Every row gives one point. The ring and each string are closed loops that go straight from each point to the next, and from the last back to the first. Before rounding, they use only three directions, however many columns there are. Count how often each string passes through the ring. Passing back the other way cancels.

Ring, 7 rows:
[[-22  -1 -35  45]
 [  4   5   4  66]
 [ 23  11  29  44]
 [ 16  11  16  -4]
 [  4   5  -8 -28]
 [-18 -10 -50 -35]
 [-33  -9 -61   2]]
String:
[[  4 -16 -21  37]
 [  8 -22 -18  83]
 [ 16 -18  -4 102]
 [ -7  19   7  73]
 [-25  38   1  29]
 [ -5  11  -5  27]
 [ 33 -16  13  61]
 [ 48 -12  38  76]
 [ 54   2  58  72]
 [ -9  50  30  14]
 [-23  39   0  -1]
 [  0  12   0   9]
 [ 30 -17   4  19]
 [ 53 -17  27  -7]
 [ 14  18  15 -43]
 [-10  28  -2 -53]
 [-27  30 -15 -26]
 [-11   7 -20  -8]
 [ 16 -34 -34 -17]
 [  5 -39 -56 -44]
 [-17 -30 -73 -57]
 [-55  27 -54 -49]
 [-37  15 -43 -21]
 [ -8 -10 -34   6]
 [ -1 -50 -67  12]
 [-17 -39 -74  14]
 [-24 -33 -75  25]
 [-57   8 -68  20]
 [-49  26 -41  17]
 [-22  10 -26  23]]
Times through: 5
String, 13 rows:
[[ 15 -15 -12   6]
 [ -8   4 -21 -11]
 [  3 -28 -44 -20]
 [-13 -47 -84 -32]
 [-50   8 -66 -19]
 [-39  19 -38   3]
 [-31  24 -23   9]
 [-32  27 -17  42]
 [-22  25 -11  14]
 [ 31 -13  15  66]
 [ 61 -13  50  77]
 [ 38  15  48  27]
 [ 52 -16  28   5]]
Times through: 1

Ring (9 x 6):
[[-39   3  65   4  19   0]
 [-39 -14  47 -11 -36  20]
 [-13 -21  12 -20 -58  22]
 [ 18 -18 -19 -21 -52  12]
 [ 51  -5 -50 -21 -16 -14]
 [ 46   6 -45 -22  19 -32]
 [ 22  16 -15 -16  53 -41]
 [ -4  23  29   0  76 -39]
 [-17  21  49   8  71 -30]]
String (26 x 6):
[[-23  15  72  22  53 -11]
 [-36  23  85  23  81 -23]
 [-19  33  70  24 110 -41]
 [ 23  36  32  25 113 -51]
 [ 10  11  11  -4  36 -24]
 [ 27  16   3   3  53 -32]
 [ 30  18  -2   2  58 -36]
 [ -7   2   8 -19  13 -16]
 [-16   6   6 -28  23 -25]
 [ 14  29  -4 -14  94 -60]
 [ 28  31   4   5  98 -55]
 [ 15  17  12   2  56 -32]
 [-24   3  25 -18  15 -14]
 [ -4  13  30   2  46 -23]
 [  0  16  40  13  56 -22]
 [-21  -1  26 -15   2  -6]
 [-63  -8  72 -10 -13  14]
 [-63 -14  78  -4 -33  27]
 [-29 -12  50   0 -28  20]
 [-23 -16  42  -2 -41  24]
 [-56 -28  47 -25 -78  38]
 [-47 -20  33 -29 -51  20]
 [-11  -5  19 -13  -9   0]
 [ -5  -3  31   2  -4   4]
 [ -6   1  39   9  10   0]
 [-10   3  35   2  17  -6]]
Times through: 1
